Rows are points. The points of each table are mixes of a few directions, plus a little noise. How many directions does each table use, and how many do they share? Where both have some left over, give the other angles between the two spaces (their principal angles), to ten degrees, smallest first.
In the rows, zero is written as 128.

First (5 x 2)
[[166 123]
 [120 128]
 [109 132]
 [177 122]
 [ 69 136]]
Second (4 x 2)
[[131 152]
 [120  69]
 [126 116]
 [134 174]]
Directions: first 1, second 1, shared 0; angles 90

First (6 x 6)
[[123 129 117 128 135 117]
 [137 127 145 126 119 146]
 [151 127 174 120  96 180]
 [ 89 130  49 139 182  35]
 [138 126 150 124 113 155]
 [131 128 133 127 124 135]]
Second (6 x 6)
[[118 125 121 127 130 142]
 [142 114  78 121  99 165]
 [177 148 164 134 121  50]
 [ 59 118 131 127 163 186]
 [133 140 162 134 141  91]
 [140 124 112 126 116 133]]
Directions: first 1, second 2, shared 0; angles 80

First (11 x 11)
[[192  88 114 146  88 173  94 202 142 127 118]
 [133 122 130 173 162 105 166  67 141 119 117]
 [ 82 168 133  85 121 151  95 142 122 169 136]
 [145 143 119 147 130 166 110 116 157 153 137]
 [ 84 175 113 110 122 122  99  93  96 183 131]
 [147  99 122 154 135  79 162 102 105  95 118]
 [155 109 140 132 138 145 146 146 162  91 140]
 [142 118 133 150 154 103 167  88 141  88 140]
 [ 98 114 134 121 115 110 124 155  95 152  84]
 [121 165 102 109 111 124  94 103 100 155 158]
 [112 104 167  81 134 130 153 195 145  77 129]]
Second (11 x 11)
[[116  96 158 112 130 132 148 188 140 104  99]
 [127 115 108 134 114  68 137 103  70 119 118]
 [113  98 170 108 136 157 147 206 165 106 100]
 [126 128 146 121 137 164 128 156 165 128 127]
 [116  89 143 117 122  90 152 164  99 101  94]
 [140 173 133 133 146 216  99 119 206 159 166]
 [136 144  98 141 120  94 120  75  92 139 143]
 [120 110 152 116 132 141 138 170 145 115 112]
 [139 163 107 140 130 146 106  82 138 152 159]
 [141 156  84 148 120  95 112  50  86 147 154]
 [134 137 107 138 122 102 124  92  99 135 137]]
Directions: first 5, second 2, shared 2

First (11 x 18)
[[132 140 132 142 146 130 122 135 122 128 126 132 130 137 114 136 140 116]
 [139 164 141 172 181 136 110 150 108 129 122 139 134 153  85 154 166  91]
 [126 120 126 119 117 126 132 123 132 128 129 126 127 123 136 123 120 135]
 [152 211 157 227 249 146  87 178  83 130 116 153 143 186  32 186 214  44]
 [121 105 120 100  94 123 140 114 141 127 131 121 124 112 155 112 104 151]
 [121 104 120  99  93 122 140 113 141 127 131 121 124 111 156 111 102 153]
 [121 105 120 100  94 123 140 114 141 127 132 121 124 112 155 112 104 152]
 [120  99 118  93  86 122 142 111 144 127 132 119 122 108 161 108  98 157]
 [129 132 129 132 133 129 127 130 127 128 127 129 129 131 124 130 132 125]
 [119  99 118  93  86 122 142 111 144 128 132 119 123 108 162 107  98 157]
 [128 129 128 129 131 128 127 129 127 128 128 128 128 129 126 129 130 126]]
Second (10 x 18)
[[125 146 120 146 149 118 114 135 119 109 123 135 129 140  97 159 145 100]
 [173 142  89  73 129 160 133 126 170 159 157 148 126 104 123  96 141 130]
 [135 155 120 147 163 125 111 142 121 116 126 141 131 141  90 157 154  94]
 [127 156 160 187 177 133 114 149  96 130 115 130 136 158  98 150 158 100]
 [147 116 136 100 109 158 147 122 146 171 142 124 128 110 163  77 117 162]
 [146 116 120  91 106 148 142 120 150 156 143 128 126 109 155  89 117 156]
 [ 70 109 116 150 107  63 114 117 106  45 103 117 122 139 114 197 106 108]
 [131  96 125  86  84 139 151 111 150 150 139 119 123 102 176  83  96 171]
 [140 135 123 121 134 138 128 130 135 139 135 132 129 126 125 121 135 127]
 [ 86 111 171 179 124 102 128 128  89 103 101 107 130 150 142 151 113 134]]
Directions: first 1, second 3, shared 1

First (8 x 32)
[[109 125 138 117 114 137 121 134 132 143 142 148 117 120 164 115 137 115
  133 119 115 156 135 116 161 147 119 126 158 152 157 118]
 [126 134 120 121 130 123 137 131 131 133 117 122 133 124 123 125 143 129
  120 125 134 131 128 121 131 129 125 129 127 127 129 120]
 [131 148  97 107 139 106 162 138 134 141  82  96 153 119  92 123 178 140
   98 119 154 125 123 111 127 120 123 131 112 114 120 106]
 [ 93 124 146 108 102 143 117 140 136 156 154 164 108 113 195 105 147 103
  135 111 104 179 143 106 188 163 110 125 183 172 182 110]
 [134 118 142 144 128 136 111 120 124 114 147 138 119 136 134 136  96 127
  144 136 119 118 127 142 115 125 134 127 125 126 121 144]
 [147 109 150 162 133 142  99 111 118  97 159 140 114 146 124 148  64 132
  156 147 115 100 123 159  92 117 145 127 111 116 104 163]
 [144 139 105 126 144 110 150 127 127 123  96  97 149 130  84 135 146 144
  109 130 152 105 119 128 103 110 132 131  97 103 100 124]
 [141 126 127 139 135 127 126 122 124 115 127 121 131 135 110 137 113 135
  132 135 133 110 124 139 106 117 135 128 111 116 110 139]]
Second (11 x 32)
[[ 98 201  77  33 117  97 133 222 176 124  73  91 132  82  39  80 206 120
   82   7 160 163 141  55 170 162 121 150 171 167 180 112]
 [133 116 136 143 130 133 127 113 120 129 137 133 127 136 143 136 115 129
  135 147 123 122 126 140 122 123 129 125 120 122 120 129]
 [123 140 120 112 127 123 129 144 136 127 119 122 129 120 114 119 141 126
  120 108 133 134 130 116 135 134 127 132 136 134 137 126]
 [130 120 133 139 128 132 127 118 122 129 133 132 128 132 138 133 120 130
  133 141 125 124 126 136 123 125 128 126 124 123 123 130]
 [133 116 136 143 130 134 128 113 121 129 136 134 127 135 141 135 116 130
  135 146 123 123 127 140 122 123 129 124 121 122 120 131]
 [137 107 142 155 130 136 127 101 115 129 144 138 127 140 153 141 106 130
  140 163 119 118 124 149 116 119 130 122 116 117 114 132]
 [136 107 142 154 131 136 127 102 116 129 143 138 127 141 153 142 107 130
  141 162 119 118 125 149 116 119 130 122 116 118 113 132]
 [136 110 140 152 131 136 127 104 115 129 142 137 127 139 150 140 109 130
  140 158 120 119 124 147 117 120 130 121 117 118 115 132]
 [119 150 113  98 125 119 129 157 143 126 111 116 130 114 100 113 152 126
  113  90 138 139 132 105 142 139 126 135 142 140 145 122]
 [129 125 130 132 129 129 128 124 126 128 131 130 128 130 132 130 124 128
  130 133 126 126 127 131 126 127 128 127 126 126 126 128]
 [134 113 139 148 130 134 127 108 118 129 139 136 127 138 147 137 112 130
  137 153 121 120 125 143 119 121 129 124 119 119 117 131]]
Directions: first 2, second 1, shared 0; angles 40

First (8 x 32)
[[152  51 175  71 116  64 132 228 117 102  98 162 193 154  99 119  97 115
  138  98  78 209 210 143 128 123 196 116 146 128  61  89]
 [130 126 132 125 127 122 129 134 127 125 126 131 130 130 127 127 127 128
  127 127 127 134 133 130 125 127 131 126 130 127 125 126]
 [118 173 115 153 131 143 132  86 132 133 138 118  92 116 142 131 146 137
  119 143 162  96  94 124 114 127  94 127 123 123 161 146]
 [130 201 176 128 112  40 163 140 121  81 103 157  80 124 136 122 160 151
   95 139 208 152 139 148  37 104 103  90 145  95 149 131]
 [130 166 154 127 119  79 147 137 124 102 114 145 103 127 132 125 144 140
  110 133 170 143 136 139  79 115 116 107 138 110 138 129]
 [126  62  88 126 142 202  98 120 134 168 149 104 172 132 121 133 100 108
  157 118  58 109 121 111 207 149 152 160 114 156 108 124]
 [117 122  85 151 141 197 109  82 136 162 153 100 126 119 135 135 124 122
  140 134 108  84  90 112 173 142 114 151 112 144 144 142]
 [121 122  98 143 137 177 114  97 134 152 145 108 128 122 133 133 125 123
  137 132 113  97 102 117 161 138 118 145 117 140 138 137]]
Second (10 x 32)
[[ 98 133 122 151 112  65 163  79 140  34 154 195 133 130 136 105 213  98
  137  94 125 117 155 142 109 139 110  93 122  88 119 132]
 [161 136 123 128 141 133 108 133 126 152 131 111 135 127 122 137 110 144
  112 132 128 151 130 135 129 129 131 130 124 135 138 116]
 [139 155 105 116 116  80 148 175 118 120 106 160  97 137 110 117  77 128
  129  99 188 153 126 166 121 165 132 102 143 101 118 159]
 [ 42  78 160 116 117 206 142 143 138 160 113 103 142 103 144 122 108  94
  175 165  89  66  95 107 167  96 145 175 130 166 128 137]
 [181 149 108 140 118 132  99 136 105 158 133  90 100 161 126 159 127 181
   95 141 150 142 136  59 104 130 116 112 140 132 114 155]
 [122 124 139 141 117 132 127  84 116 102 141 113 104 155 148 139 206 145
  126 140 114  91 135  47  96 110 108 127 137 122 105 132]
 [116  95 175  89 184 181 120 110 148 162 112 101 168  88 132 108 102  97
  149 141  76 122  97 195 159  97 148 195 110 158 163  36]
 [ 95 120 142 113 143 101 157 114 146  85 122 171 144 104 127  96 136  83
  151 102 120 127 125 197 139 135 133 134 120 111 139  96]
 [207 151 114 131 144 136  85 132 110 172 131  84 119 150 120 156 112 181
   86 140 138 165 135  99 111 128 124 127 130 138 133 120]
 [123 139  90 154  90 116 130 172 130 137 138 151 137 124 116 138  88 131
  122 127 152 147 143 131 146 152 133  89 128 127 127 199]]
Directions: first 2, second 5, shared 0; angles 40, 70

First (8 x 32)
[[123 107 134 127 104 140 129 140 137 113 142 144 144 121 130 102 149 118
  116 137 113 137 125 138 116 131 139 125 120 134 138 106]
 [139 135  92  84 161 117 114 132 136 147 139  92 125  84 160 158 135 155
  153  96 130 111 112 140 178 165  65 119 164 103 121 131]
 [135 178 129 152 174 103 132  97 102 158  87 103  88 164 109 180  73 142
  144 118 164 112 142  96 137 106 127 141 132 123 106 181]
 [124 131 145 152 117 130 135 122 121 123 118 142 125 153 110 120 118 116
  118 142 131 134 137 119 105 108 158 134 112 139 129 133]
 [129 118 117 109 128 130 123 136 137 127 141 123 137 106 143 125 143 134
  132 120 121 126 119 139 141 145 108 122 138 122 131 116]
 [123 112 139 136 105 138 132 135 132 115 135 146 139 132 122 105 140 116
  116 140 119 138 129 132 110 122 147 127 115 137 137 113]
 [118 110 155 156  90 144 138 132 129 106 130 163 141 152 107  91 137 103
  104 155 117 145 136 127  87 105 178 132  99 149 140 112]
 [133 133 113 110 144 122 122 129 130 137 131 111 125 111 141 143 129 140
  140 114 130 120 122 132 149 143 101 125 143 117 124 131]]
Second (8 x 32)
[[123 136 127 130 148 135 124 128 125 139 132 117 126 128 140 137 124 134
  137 121 129 128 131 124 145 131  99 133 141 132 128 130]
 [124 112 146 135  76  96 151  94 112  97  58 186 115 152  69 110  84 112
  106 139 146 121 115 106  29  59 249 104  96 110 101 114]
 [138 115 124 120 105 125 128 135 138 118 143 128 137 120 123 117 150 119
  119 139 118 135 126 146 125 147 146 122 113 129 137 127]
 [121 142 127 133 161 140 122 132 125 144 137 112 125 127 148 141 125 138
  142 116 130 125 135 123 159 134  79 138 149 132 128 132]
 [133 127 120 122 136 139 120 144 140 134 160 106 136 115 147 131 154 129
  132 129 117 133 132 144 164 162  93 135 132 135 142 133]
 [127 124 131 130 119 121 132 121 125 123 115 139 126 133 116 126 119 126
  124 129 133 127 126 124 108 116 150 124 122 125 123 125]
 [120 145 125 134 166 141 122 131 124 147 134 111 124 128 149 142 121 140
  142 116 132 125 135 119 158 130  76 139 152 133 126 132]
 [135 119 125 121 115 128 126 135 136 122 145 124 135 120 129 122 146 122
  123 135 119 132 127 141 133 146 131 128 120 129 137 130]]
Directions: first 2, second 2, shared 0; angles 40, 40

First (8 x 32)
[[132 116 122  78 128 124 116 142 121 126 127 143  83 117 139 143 113 135
   84 160 162 153 139 139 135 158 137 115 161 162 118 122]
 [136  99 117  14 127 120 101 158 115 122 124 159  24 103 153 162  92 142
   24 199 206 186 152 152 141 197 148  98 202 205 103 115]
 [120 153 139 228 127 135 151 102 140 132 132 101 219 151 105  99 158 116
  219  65  60  77 107 107 115  66 111 156  62  60 149 140]
 [127 133 130 149 128 130 132 123 129 128 128 123 146 133 124 120 135 125
  147 114 114 118 124 123 126 116 124 134 115 114 132 130]
 [127 132 129 137 129 129 130 126 129 129 128 126 136 129 126 125 131 127
  134 122 122 123 126 127 126 124 127 129 123 122 129 130]
 [131 115 122  79 127 124 116 141 122 125 126 142  82 116 139 143 112 134
   83 160 161 154 139 138 133 159 136 113 161 162 117 122]
 [122 147 137 205 129 132 146 108 138 132 131 107 196 145 111 106 152 118
  197  80  76  89 111 112 120  81 115 150  77  76 144 139]
 [127 129 128 135 129 129 130 126 129 129 128 126 134 130 126 126 131 127
  135 123 123 123 127 127 127 123 126 130 124 124 129 129]]
Second (8 x 32)
[[112 126 113 135 159 121 107 167 119 123 125 104 165  70 159  93 117 133
  159 102 104 139 131 116 117 116 126 123 122 104  80 108]
 [121 158 139 183  94 110 160  91 132 138 109 128 165 175  87 126 134 168
  147  97 119 121 112  85 157 115 148 138 106 118 174 147]
 [103 142 106 153 167 104 122 160 103 137 119 105 165  64 155  93 133 129
  162 107  85 128 133 126 119 113 126 116 127  98  86 120]
 [128 144 114 109 166 121 110 116 119 105 145 133 131 106 145 123 128  94
  140 161 106 107  98 158 117 130 116  95 131 123 103 115]
 [105 174 104  77 119  57 133 104  92 125  90 158  93 123 117 142  92 203
   53 180 172 181 105  93 192 195 184  65 193 188 135 128]
 [164 100 161 128 101 186 122  98 171 106 163 132 122 190 108 150 139  87
  146 126 140  94 119 147 104 105 102 159  91 123 160 129]
 [135 102 126 137 128 145 159 151 118 170 128 133  75 129 126 151 171  81
  103 137 123 107 182 185  96 122  99 163 141 127 148 158]
 [157  78 159 101  87 180 110 139 169 116 144 128 107 163 122 145 113 129
  114 112 177 145 146 117 121 128 123 166 115 147 139 117]]
Directions: first 1, second 5, shared 1

First (10 x 32)
[[153 124 151 161 118 155 131 127 130 117 130 123  90 182 107 145 104 156
  137 120 151 167 174 108 178  99 163 146 178 117 162 105]
 [126 120 145 114 125 153  93 127  69  89  71 108 110 129 150 151 166 123
  133 141  95  77  83 100 137 126 121 181  79 130 132 115]
 [122 140 150 103 129 126  99 128 123 114 124 131  99 154 143 141 110 127
  163 134 131 103 112 145 121 100 117 187 113 138 134 143]
 [122 127 138  77 131 122  98 125 118 123 106 151 129 142 163 128 154  92
  129 137 122 101  83 147 126 151  90 184  88 133 138 126]
 [100 130  83 140 166  82 154 138 151 127 170 146 205  74 120  85 160 100
  104 150 149 140 165 139 106 162 109  39 170 123  82 184]
 [186 125 150 118  91 143 155 160 207 171 123 146  95 170 115 113  80 147
   98  74 154 197 141 161 138 131 177  99  93  83 155  57]
 [113 135 104 168 134 120 151 126 129 129 152  98 143  83 101 123 107 155
  132 129 120 124 150 117  98 106 149  69 150 140  94 152]
 [ 98 123  89 158 138 112 155  94 112 151 169 130 174  83 116 121 143 117
  116 146 113 135 141 108 121 163 101  89 181 161 119 150]
 [165 125 172 111 109 163 101 154 129 103  77 125  69 191 135 146 118 143
  135 110 142 132 123 130 161  98 159 181  93  97 156  88]
 [ 93 131  94 136 140 104 141 103 114 148 158 121 166  70 129 123 136 118
  129 145 101 104 108 125  93 148  96 103 139 167 104 160]]
Second (9 x 32)
[[125 135 117  94 133  92 138 123 180 173 176 181 152 143 142 102 115  91
  122 125 156 164 131 177 122 165  91 130 146 134 142 139]
 [133 140 131 117 118 119 130 146 155 142 126 112 117 103 126 123  94 147
  136 107 117 110 102 156  78 106 145 109  75 128 102 128]
 [102 133  94 133 148  85 155 109 162 167 203 167 179 114 124 100 121  98
  122 144 154 165 165 152 121 162  91  92 199 148 125 170]
 [123 132 112 157 115 122 160 100 151 175 182 130 130 120 108 131  84 143
  134 120 128 165 151 130 125 131 127 107 178 156 142 125]
 [126 128 129 108 119 120 128 105 143 162 156 159 125 151 142 130 115 108
  131 126 134 150 118 147 139 152  98 164 143 149 159 119]
 [121 129 142 128 135 149  93 144  66  65  59  78 111 102 135 151 160 148
  143 139  91  50  87  97 108  92 144 147  65 122  95 135]
 [135 113 151 161 124 183 101 127  42  58  51  74  94 136 122 168 172 157
  133 142  97  82 121  56 169  97 159 161 113 117 134 104]
 [146 125 129 110 136 113 138 154 172 135 136 165 145 155 131 100 138 106
  103 119 168 170 157 154 146 152 131 102 137  91 135 123]
 [143 119 149 147 123 167 108 143  77  74  61  85  98 130 121 152 153 157
  127 128 106  92 119  84 145  97 165 138  96 107 122 106]]
Directions: first 6, second 5, shared 5
